Each row is a point. Before rounding, the points of a table are all equally far from one centre. They may lie mostly on one side of it. Write the centre, to within rounding.

Points (7 x 2):
[[-45 -16]
 [ 63  33]
 [-50  18]
 [ 68   5]
 [ 68  15]
 [ 56  45]
 [ 18  68]]
Centre: [9 9]

Points, 14 rows:
[[  35   86  -25  -74   36  -30  -29   70    4]
 [  50   11   15  -37   32  -69  -56   37  -26]
 [ -33   63   -6  -53   17    0  -73   64  -44]
 [   5   46   11  -27   87  -21  -19   28  -76]
 [  56   36  -68  -56   16    8  -23   49  -26]
 [  19   78    2  -96   66   20   17    2  -25]
 [  46   68   -3  -53  -13  -52  -30   68    8]
 [  -5   -7  -32  -76   62  -49    4   33  -39]
 [  48   62    5  -10    6  -42   -2   69   52]
 [  -2   28   17 -101   31   10   17   46  -83]
 [  46   35  -50  -51   24  -34  -54   60  -19]
 [  36   23    0  -41  101  -47  -12   27  -33]
 [  38   18   -5  -76   29  -64  -57   26    0]
 [  -2  100   31  -17   -7  -45    4   29  -13]]
Centre: [  7  22  16 -37  25   8  -5  39  -4]

Points:
[[  6 -16  -8 -17  35  56 -65  59 -18  -7 -76  17  18  -4 -15   1  27  72]
 [  2  -2  35 -49  -7  82 -14 -20  46  44 -42  -6 -32 -24 -34   2  19  56]
 [ 23 -11   3 -63  49  42  10  -7  29   6  11  60 -21   1   0  -6  15  96]
 [ 13 -49   6 -14 -12   2   4 -82  10  19 -37  52 -39 -21  20   6 -29  58]
 [ 26  15 -23 -54 -27   9   6 -60  17  14 -13   5 -23  30 -11   1 -40  -4]
 [-23 -36 -57 -58  31  -5 -47 -23  29  25 -77  29   3  14 -14  40 -17  47]
 [-11  24 -19 -51  -1  38  -7 -36   0 -74 -47  -7  41   1  -1  19 -23  92]
 [ 22 -17  50 -31 -13  40 -42 -20   7  12  28   1 -59  20 -15   2   5  71]
 [ 12 -68 -60 -69  10  55  -2 -67  -8   2 -47   8 -48  22   7  -5   7  73]
 [ -3  43   3 -36  -3  40   7  20  -8  -7 -59  41   9  33  10  55 -19  33]
 [ 15  10 -67 -22  46  95 -42 -59  20  -5 -36 -18 -19  10   9   4 -23  54]
 [-30  31 -11 -46   5  44   4 -40  49  36 -24   2 -46  39  29  16 -22  43]
 [ -1 -33   8 -51   6  21  30 -14  41   1 -24  30  14  39  22  18  38 121]
 [-12 -78  -1 -32  44  50   1 -53  24 -17 -42 -13  -9  45  42  18 -27  51]
 [-19 -72 -40 -21 -42  79  -8 -33   8  49 -26 -14 -10 -36  41 -14  48  52]
 [-28 -43 -24 -35  21  74 -43 -54  11  10  -4  18 -43  21 -46 -16  16  95]
 [-15 -12  -7 -40  37  30  31 -61  47  15  -9  -5 -40  45 -34  29 -32  45]
 [-13  18   7 -54   4  48 -13  -8  64  -1  12  27 -22  48  19  -2  21  41]
 [ 33 -32  32  19 -22  18 -28 -33 -24  42 -55  18 -38  34  48  11  -3  67]
 [  4   7  46 -45  50  55 -40 -15   2  32  -1  15  -7 -19  -1  35 -35  85]
 [-26  31   4 -45 -16  53   1 -23  31  30 -55   5 -65 -27 -25  19   0  72]
 [-28  33   2 -50  55  67 -31 -19  -3  19 -34 -50 -71   1 -19  50   8  44]
 [-12   6  -5 -47   4  72   2  35 -32  -4  -3 -29 -14   7  37  42 -33  82]
 [ -3 -18   9 -63  38  -2  11  -7 -20  37 -29  11 -43  -5  -9 -18 -55   0]]
Centre: [ -7 -10 -17 -11  23  17  -4 -27 -18   7 -21 -13   3  -7   2  10  33  42]

Points, 29 rows:
[[ -10   -3   93  -11  -57   63  -31    7   18   14  -57  -13    7  -69
   -15  -27  -45  -22  -41   14  -26   -7   59  -19]
 [   2   -2   41  -30  -95   56    2   13  -32   27  -48    6   30  -62
    10  -48  -21    1  -76  -37  -81   22   57    7]
 [  15   31   74  -74  -41   52  -37  -16  -50   37    0  -33    5  -38
     0  -55  -33   23   22   14  -40   28  -21  -21]
 [  37   29   74  -10  -82   52   -5    9  -36   38  -87   18   35  -56
   -10  -47  -39   -8  -15   38  -30   10    1  -10]
 [  11  -13   48  -53  -47   -1   15    5    8   28  -91  -72   54  -57
     0  -49  -41  -23   12  -14  -78  -16   14  -39]
 [  11   50   55   -2  -14   47    0   16   23   54  -64  -83   12  -50
     3  -20  -71  -56  -10  -55  -55  -13    3   31]
 [  10   -1   51  -97  -66   66  -19  -31  -54   32 -110  -24   14  -41
     4  -32  -49  -23  -16   -3  -71  -14   21   -8]
 [  30   35   40  -58  -34   10   50    6    6   29  -61  -24   20 -100
     6  -45   12  -32  -32  -18  -16  -27   63    3]
 [  -7   25   11  -51 -106  -41  -28   30  -11   37  -49  -57  -21  -58
     8   19  -73  -53    7   22  -79   34   35    0]
 [  50   56   39  -40  -58   15   13   56   12   40 -101  -58   15  -44
     5  -25  -69  -29  -32  -16  -49    5    9   -1]
 [  30   23   42  -60  -43   -1   -1    8   -9   42  -89  -23  -19  -58
   -40  -61   28  -59    3   -3  -33   44  -14   -9]
 [ -36   28   60  -28  -73    0   39   15  -33   91  -30  -30   57  -30
   -44  -43  -39   -6    7   38  -53   14   63    8]
 [ -19   36   83  -85  -32   -2   16   -2  -57   37  -85   -2   44  -76
   -26  -23  -86   -8    6    4  -13  -19   40   -4]
 [  12   19   19  -57  -49   37   -8   -2  -45   20  -51   21   79   25
   -36  -54  -60  -37  -57  -13  -13    3   28    8]
 [  15  -12   61  -62  -55  -25  -14   28  -19    6  -70   15   39  -74
    46  -30  -49  -27  -40  -15  -46  -61   57    9]
 [  16   24   22  -67  -30   15  -35   24  -17   51  -71  -43   69  -83
   -31  -22  -16  -14   -6   -2  -32  -16   36  -25]
 [  21   12   65  -54  -75   -5   19  -47  -27    1 -121  -19   26  -37
   -43  -30  -75  -37  -47  -14  -29  -19   41  -17]
 [   4   30   46  -83  -17   71    6   -9    4   36  -57  -16   50  -43
   -40  -43  -53    9  -50  -17  -16  -16   27   41]
 [  16   77  104  -44  -51   -1   -8   40  -59   16  -73  -12   11   12
     5  -24  -69   12   12  -43  -45  -50   18  -17]
 [  -2   24   80  -63  -12   18  -25    7  -41   83 -110    8   38  -46
   -41   27  -77   13  -40  -14  -45    0  -13   23]
 [   6    4   43  -41  -89   13    7   33  -38  102  -75   -4   70  -49
   -38    2  -65  -50  -26  -15  -73   24    3   14]
 [  -4   -4   26  -78  -39   35    9   58  -52   19  -81   -9   64  -59
   -47  -32  -12  -19   -8  -44  -22   31   40    2]
 [   5   44   22  -93  -33    5  -36    4  -43   56  -62  -42    8  -78
   -35  -39  -32  -35  -24  -13  -43   47   43    5]
 [ -21  -11   36  -32  -89   20  -52  -50  -59   48  -85   31   54  -28
    -3    3  -79  -41    7  -35  -53   20   31  -32]
 [  33   19   41  -34    6  -18   -7  -12  -42   71  -84  -62  -19  -67
     9  -59  -60   -3  -29   -9  -39    4   32  -19]
 [  65   63   17  -59  -54   27    0  -23  -61   47  -76   -2   41  -40
   -47    5  -53  -32  -41   13  -36   -8   15   -5]
 [  -6  -32   34 -103  -35   -4  -21   11    1    7 -107  -41  -17  -24
   -10  -56  -54  -20   27   -7  -63   -9   14   14]
 [  17   -6   70  -41  -60  -61    0  -11  -64   75 -109   -5   35  -43
     6  -48  -35   20   -7   -5  -56  -21    2  -39]
 [  22    8   70  -55  -61   21  -38   -9  -25   13  -94    2   70  -32
   -28   28  -45   13   -4    9  -12   32   84   26]]
Centre: [-19   4  39 -28 -56  -5  13 -10 -30  32 -41 -22   0  -9  12  20 -17 -10
 -12 -26 -16  -1   2  19]

Points:
[[ -29  -75  -11  -14  -17   54   -8  -30   25   95  -21  -21   24    2
    40   24  -14  -19   -2   42  -14   73  -23   37]
 [ -23  -57  -40  -64    6   64    4   16   37  -19  -17  -33   24   -9
    24   -8  -16  -69    6   19   -7   49  -23   85]
 [  -1  -82  -14    6  -45   57   23  -14   14   11  -33   39    1    3
    13   52    2  -55  -38   30  -11   60  -22   23]
 [   7  -83  -54  -15   17   56   20   25   13   23   -7  -19   27  -22
     2   12   34   -6   41   28  -48   96   -6   87]
 [ -10  -59  -67   -9   23   26   52   38   24    4  -41  -44   11  -61
    -6   63  -29  -10   28   32  -24   75  -23   71]
 [ -20  -47  -81    6   -8   64   32   -9   43   36   -1   -4   28  -37
    -9   -4  -31  -32   13   46   57   89  -13   66]
 [  15  -83  -45    2   23   44   -9   56    4   48  -59  -33   41  -18
   -13   27  -54  -63    0    6   23   69   23   57]
 [  12  -35  -45  -38   -9   53   18   20   29   48  -28   72   53  -18
   -40   -8   -1  -23   -4   19  -30   52    9   -9]
 [ -36 -116   -2  -34   12   35   -7   52   19   19   -6    1   61  -34
     0    6    1  -18   24   44    7   81  -13   54]
 [ -52  -49  -65  -11   -5   77   51   61   33   36   -7  -51   43  -32
    25   14   16    6    9   26   16   65   27   59]
 [ -15  -25  -70  -49  -41   46   20   59   26   34   10   -3   40  -24
    26   14   -2  -15   30   22  -35   59  -13    1]
 [ -59  -89   -9  -46    7   59   33   30   55   44  -71   11   69   13
    13   13    3  -19   -6   25    2   66   -6   26]
 [  13  -26  -51   -2   32   86    2   37   19   42  -61  -28   23  -13
     0   49  -15  -67    3   33    0   64  -22   88]
 [ -47  -55  -65  -38   -7   52   -4   11   34   36   44  -37   18  -45
    -5  -13   18  -33    3   29  -24   45    2   50]
 [   4  -29  -48  -79   -4   97   24   16   19   33   17   11   38  -18
    21   35   -4  -49    1   24  -24   49   20   39]
 [ -15  -68  -82  -33    7   86   21   42    7   40  -47  -30    7  -18
    11    6  -21  -11    1   12   14   88   49   59]
 [ -15  -21  -53   -8   56   61    7   51   38   33  -56  -38  -47  -42
    -3   20  -38  -31  -15   34  -20   60   27   26]
 [ -58  -69  -22   -6   40   28   14   31   35   91  -16  -12   35   -6
   -15   26   -9   15    8   88  -16   28   23   32]
 [  14  -94  -80  -16   39   32   38   57   38   39  -36  -33   16  -28
    -4   39   12  -47    2   14  -38   67   -8   43]
 [ -54  -66  -39   10   -8   67   33   52   45   18  -18   -3   40  -55
    -6   21   13  -28    3   21    5   93   27   75]
 [ -38  -43  -76  -22   12   44   14   -5   29   -5  -21  -62  -25  -28
    12  -18  -10  -21   -6   21  -44   70    9   39]
 [  25  -71  -50  -28   38   27   10   11   43   11   -4  -46   25  -30
    43    3  -14  -12   50   66   -9   85   23   71]
 [ -13  -39  -84  -27   12   48   12   -5   56   41  -33    1   61  -28
    32   57    1  -46   33    2  -21   84   -6   77]
 [ -24  -31  -34   -1   -9   59   12   45   41   49  -23   13   53  -25
    18   14    5  -28   28   64   24  121   -8   16]
 [   4  -47  -18  -39   -6   48    8   25   41   18  -36  -10   28  -49
    26   -3   -9  -65   19   19   16  107   45   83]
 [  -3  -31  -72  -18    9   62   25   56   17   24  -43   -8   65  -52
    14   29   16  -33   10   34  -18   90    6   48]
 [  -7   20  -72  -10  -19   90   21   16   54   47   -6   -7   11  -29
    11  -10   18  -46   51   -2  -30   39   18   51]
 [   6  -69  -29    6  -17   36  -17    7   36  -10  -30  -56   40   -4
   -48  -32    5  -16  -13   27  -33   55   26   45]
 [  -4  -72  -33   21   60   22   23   43  -12   32  -63  -61   -4  -30
    25   -9  -47  -17   49   36   12   73   24   54]
 [ -19  -30  -43   -5   -2   48    9   45  -18   81  -32  -67   28   35
    49   28   13  -18  -10   30    0   62  -11   48]]
Centre: [ -5 -33 -14  -9  24  23  16   6  24  21 -21  -4   6  -3  -2  28   9  -6
  26  -5  28  30   7  28]

Points (30 x 24):
[[   8  -17  -61   30   46  -13   38  -47   -3  -21   29   21  -26    6
    11  -10   47  100   56   71  -15  -14   31  -13]
 [  -5  -23  -40   39   11    6  -10  -66   23   11    6  -23   20  -32
     8   39   20  116   23   61   38   29  -18   23]
 [  25  -44   13  -31   47   58  -11  -13    8  -59   29   14  -15  -51
    46   10   68   52   89    6  -11   -9  -16   25]
 [  31  -31  -55   18   70   18   33  -26  -56   -8   28   -2  -58   36
    28   13    4   -1   75    3  -34   16   11   54]
 [  11  -34  -22  -29   64   18   14    1  -39  -18   67   48    0    0
   -46   44   36  118   36   23  -12    3   12  -18]
 [  12  -13  -17  -29   55   41  -20   10   35  -52  -18    1   -3    5
   -15    0   40   16   66   68   42    2   15   43]
 [  28  -75  -81   35   -7   84   -1  -14   -1   -6   -3   33  -24   18
   -36   49   34   18   46   26    5   20   33   14]
 [  29  -60    4   43  -13   33   16  -11  -45   41   54   -7  -33  -13
   -46   83   12   10    4   26  -13   11    6   27]
 [  -5  -13  -48   15   61   -9   27   -2  -23  -30   35   10  -57  -19
    27   28   86   55   40   42  -31  -32   -4  -19]
 [  23  -88  -63   -1   72   -3  -43  -38  -11   32   44  -24  -13    3
   -35   49   21   16    6   56   -1   22   14  -19]
 [  -6  -56  -68  -39   19   20   46  -35   35  -54   40   13    9   -5
    -1   17   54    1   38   16   16    1   36   52]
 [  50  -19   -9  -50   71   27    2  -68   24  -65   39   24    0   25
   -26    0   34   72   56   41    1   -8   25  -26]
 [  36  -73   17   20   13  -31   48  -37   14    3   29  -53  -36   19
    25   22   37    1   49   16   -9   -1   -9   13]
 [   1  -46  -61  -23   67  -30  -13   -3    7  -25   43  -30  -29   69
     0  -12   21   48   49   44    7  -17    6   52]
 [ -20 -102  -23   -2   81   32   45   16    0  -44   52   15  -58   10
     5   19  -12   58   68   30   23   -6  -34    3]
 [  58  -16    6   24   51   62  -37  -60  -43  -24   50  -12  -55    1
    28   51   71   22  -32   45   -1  -11   -1   37]
 [ -12  -15  -31  -51   42  -21   11   30   38   26    2  -19  -75  -34
   -11    7   38   21   26   20   12   -6  -22    9]
 [ -11   -8  -34   -8   -2   17   -9  -36   10  -45   16  -17  -10   10
   -30   59   11    2   91   20  -29   34   15    0]
 [  39  -34  -65  -28   47   20   -7   -4   13  -35    6    1  -27  -17
   -18   37   81   31   63   11    5  -10  -53   48]
 [  69  -71  -45   -9   20    8   57  -38   21   -5  -30   35   -1   21
     8   15   32   39   75   -9  -27  -31   -5   12]
 [  20  -43  -32  -60   64    8   37  -63  -21    4   58   -5  -38  -14
    12   40   42   22   13   49   23    1  -18   39]
 [  14  -14   -1   25   36   -3   23  -71   24  -11   13  -10  -24  -14
    25   28   51   51   67   47  -10  -12  -34   82]
 [  -2   18  -12  -24   44   49   39  -46   45  -25   26   17  -35  -10
   -53   -2   13  121   -6  -10    6   54   -9   53]
 [ -58   -1    1   44   60    9   22  -18  -62    9   14   69    1   -8
    46  -19  -22   10   86   33    3  -10  -36    7]
 [  61  -45  -25   -8   71   17   23  -31   -6   16  -41   13  -54   -8
   -15   28   47   35   42   46  -41   18  -18   33]
 [  42  -30  -32   23   75   26  -27  -47   60    2  -12   33  -73  -28
    45   24  -22   34   36   67  -18  -14   17   18]
 [  10   -8  -69  -18   15   16    6   10    6  -23   12  -41  -96   10
   -30   10   51   20   47  -11   31  -36   32   17]
 [  33  -49  -10  -14   59   30   37  -59  -50    5   16   15  -83  -24
    35   46   -2   33   51    5  -22   48   16   38]
 [ -17  -64   -5  -47   22   49   10  -13  -14   -4   74   20  -64  -22
   -14   65   39   51   53   15    3   -5   15   32]
 [  12  -22  -18   22   76   42   36  -16   -9  -12   26    3  -33  -15
    -6   83   52   39   41    4  -39   13   41   29]]
Centre: [  2 -39 -11  26  30  16 -21 -35 -15 -27  13  24 -17 -14 -11 -21  -7  36
  -8 -20  10 -15  -7  10]
